Every row gives one point. Examples show where two turns around zero, p and q, send a point. Where does a point land after both, in the order given? Backwards means that the second turn is done in reverse. Each puzzle has new turns, and all numbers are rounded.
(in the rows, 128 means zero)

Turn p:
[ 86 111 189] -> [ 70 129 177]
[136 158 127] -> [140 156 123]
[182 144 107] -> [187 135 120]
[108  99  89] -> [115  92  92]
Turn q:
[185 109 125] -> [187 118 136]
[ 74 101 171] -> [ 73  78 133]
[101 153  89] -> [106 167  98]
[153 149 127] -> [147 149 145]
Where do these land?
q, then p: [193 121 174] -> [160 114 200]
q, then p: [ 63 150 129] -> [ 69 143  97]
p, then q: [109 151  77] -> [137 168  85]
q, then p: [147 101 148] -> [140  98 149]
q, then p: [128 118 112] -> [139 123 113]

Turn p:
[134 112 173 153 130 131] -> [104 112 173 116 132 128]
[156 174  83 162 107 169] -> [121 190 118 154 112 185]
[ 97  85  87 112  82 118] -> [127  84  85 180 108 121]
[179 163  97 116 142 154] -> [171 173 124 121 127 171]
[104 135 154  77 151 123] -> [138 106 103  78 146 108]
[154 123 133 113  76 130] -> [135 107 128 129  78 154]
[ 86 101 108 158 219  85] -> [134 146 140 155 208  49]
[137 136 155 143 140 154] -> [112 134 152 109 143 149]
[106 123 163 117 104  89] -> [109  99 129 109  98  89]
Turn q:
[112 145  85 120 139 157] -> [ 82 154 125 142 135 148]
[147 143 187 138 140 162] -> [160  92 158 148 112 168]
[143 153 155 165 142  31] -> [194 150 174 128 148  56]
[124 158 104 146  97 156] -> [108 160 130 141  86 143]
[116 122 112  97  95  72] -> [117 139 126  75 128  78]
[190  81 160  91 129 156] -> [169  91  96  87 142 185]
[ 91  96  98 141 136 170] -> [ 85 118  84 165 128 136]
[100 126 124 124 146 120] -> [108 119 133 139 145 111]
Where do these land?
p, then q backwards: [111 147 129 145 114 183] -> [131 130  95 101 140 174]
q, then p: [123 130 172 133  95 125] -> [135  91 142 136  92 135]
q, then p backwards: [183 137 127 135 204  35] -> [156 115 110 124 255 115]
q, then p: [ 74 108 130 117 125 155] -> [100  99 111 167 143 105]
q, then p: [140  90 134 130  96 163] -> [140 116 101 169 118 161]
p, then q: [136 131 144 103 130 152] -> [115 117 116 114 139 156]
q, then p: [142 142  84 159 168  67] -> [144 199 151  95 133  88]
p, then q backwards: [114 140 104 103  92 144] -> [135  95 118 137 106 164]
